Each row of a before or after table is a point. One or more steps were done to the points. Then noise was added and the rows were shuffled. The steps act on how far a point lies along the listed directions, d1 being the first. What was done? A step turns or swaps two directions, mirrors them in a line or flattens them onto one, adds a multiple of one to another, or multiplies one. Angles are multiples of 10 degrees, from the lower direction toward the higher: turns from -170 to 170, lines from 10 to 170 but not 90. Use the fewest steps. Two steps may share a direction if one is a turn and the other turns, adds or multiplies; they go together, in the order done. Otherwise the lowest direction goes first.

Directions:
(1): [-0.29  0.28]
(2): [0.28 0.29]
Before (10 x 2)
[[-0.19  0.26]
 [-0.25 -0.31]
 [ 0.20  0.30]
 [ 0.40  0.02]
 [ 0.36 -0.22]
 [ 0.51 -0.27]
 [ 0.13 -0.79]
 [ 0.26  0.23]
 [-0.34  0.21]
 [ 0.29 -0.51]]
After (10 x 2)
[[ 0.00  0.00]
 [-0.01  0.00]
 [ 0.19  0.28]
 [ 0.13  0.19]
 [-0.34 -0.51]
 [ 0.06  0.10]
 [-0.21 -0.33]
 [-0.15 -0.22]
 [ 0.03  0.04]
 [ 0.20  0.31]]
Steps: flatten d1 and d2 onto the line at 80 degrees

Directions:
(1): [-0.06  0.53  0.07 -0.09  0.09  0.09 -0.13 -0.56]
(2): [-0.08  0.29 -0.41 -0.08 -0.55 -0.26 -0.04  0.12]
(3): [ 0.03 -0.12  0.15  0.56 -0.29 -0.14  0.31 -0.32]
(4): [ 0.39  0.03  0.11  0.29 -0.07 -0.07 -0.62  0.07]
Before (13 x 8)
[[-0.01 -0.05  0.10  0.19  0.12  0.05  0.09 -0.45]
 [ 0.27 -0.21  0.10 -0.09  0.24 -0.06 -0.65  0.10]
 [-0.61  0.39 -0.38 -0.43 -0.08 -0.07  0.61 -0.15]
 [ 0.26 -0.02  0.19  0.80 -0.18 -0.17  0.05 -0.20]
 [ 0.07 -0.34 -0.14 -0.10  0.14 -0.08 -0.29  0.43]
 [ 0.31 -0.38 -0.04  0.32 -0.25 -0.30 -0.14  0.26]
 [ 0.34 -0.15  0.22  0.26 -0.12 -0.18 -0.40 -0.16]
 [ 0.10  0.20  0.09  0.32 -0.16 -0.06 -0.21 -0.26]
 [ 0.18  0.20 -0.04 -0.21  0.18  0.07 -0.20 -0.07]
 [-0.36  0.20 -0.25 -0.46  0.10  0.17  0.44 -0.06]
 [ 0.25  0.32  0.06 -0.07 -0.08 -0.13 -0.31 -0.10]
 [ 0.28  0.17 -0.05 -0.14 -0.07  0.08 -0.47  0.21]
 [ 0.08  0.10  0.12  0.06  0.12  0.07  0.15 -0.24]]
After (13 x 8)
[[ 0.23  0.34 -0.14  0.15 -0.36 -0.17 -0.19 -0.08]
 [-0.24  0.18  0.07  0.07  0.01  0.04  0.38 -0.36]
 [-0.11 -0.26 -0.30 -0.25  0.00 -0.16  0.01  0.41]
 [-0.21  0.04 -0.24 -0.15 -0.46 -0.32  0.34 -0.14]
 [ 0.08  0.30 -0.20 -0.32  0.02  0.02 -0.09 -0.04]
 [-0.16 -0.48 -0.04  0.00  0.00 -0.16  0.63  0.13]
 [-0.10  0.12 -0.10  0.48 -0.42 -0.24  0.56 -0.21]
 [ 0.13  0.29 -0.31  0.27 -0.53 -0.32 -0.33 -0.29]
 [-0.24  0.18 -0.63 -0.48 -0.49 -0.38 -0.15  0.21]
 [-0.22  0.03 -0.03 -0.53  0.23  0.26  0.34  0.07]
 [ 0.14 -0.35  0.86  0.16  1.25  0.54 -0.10 -0.40]
 [-0.14  0.11  0.12 -0.35  0.27  0.07  0.42 -0.22]
 [ 0.31 -0.03  0.30  0.04  0.58  0.32 -0.44 -0.10]]
Steps: multiply d2 by 3; turn d2 and d4 by -150 degrees
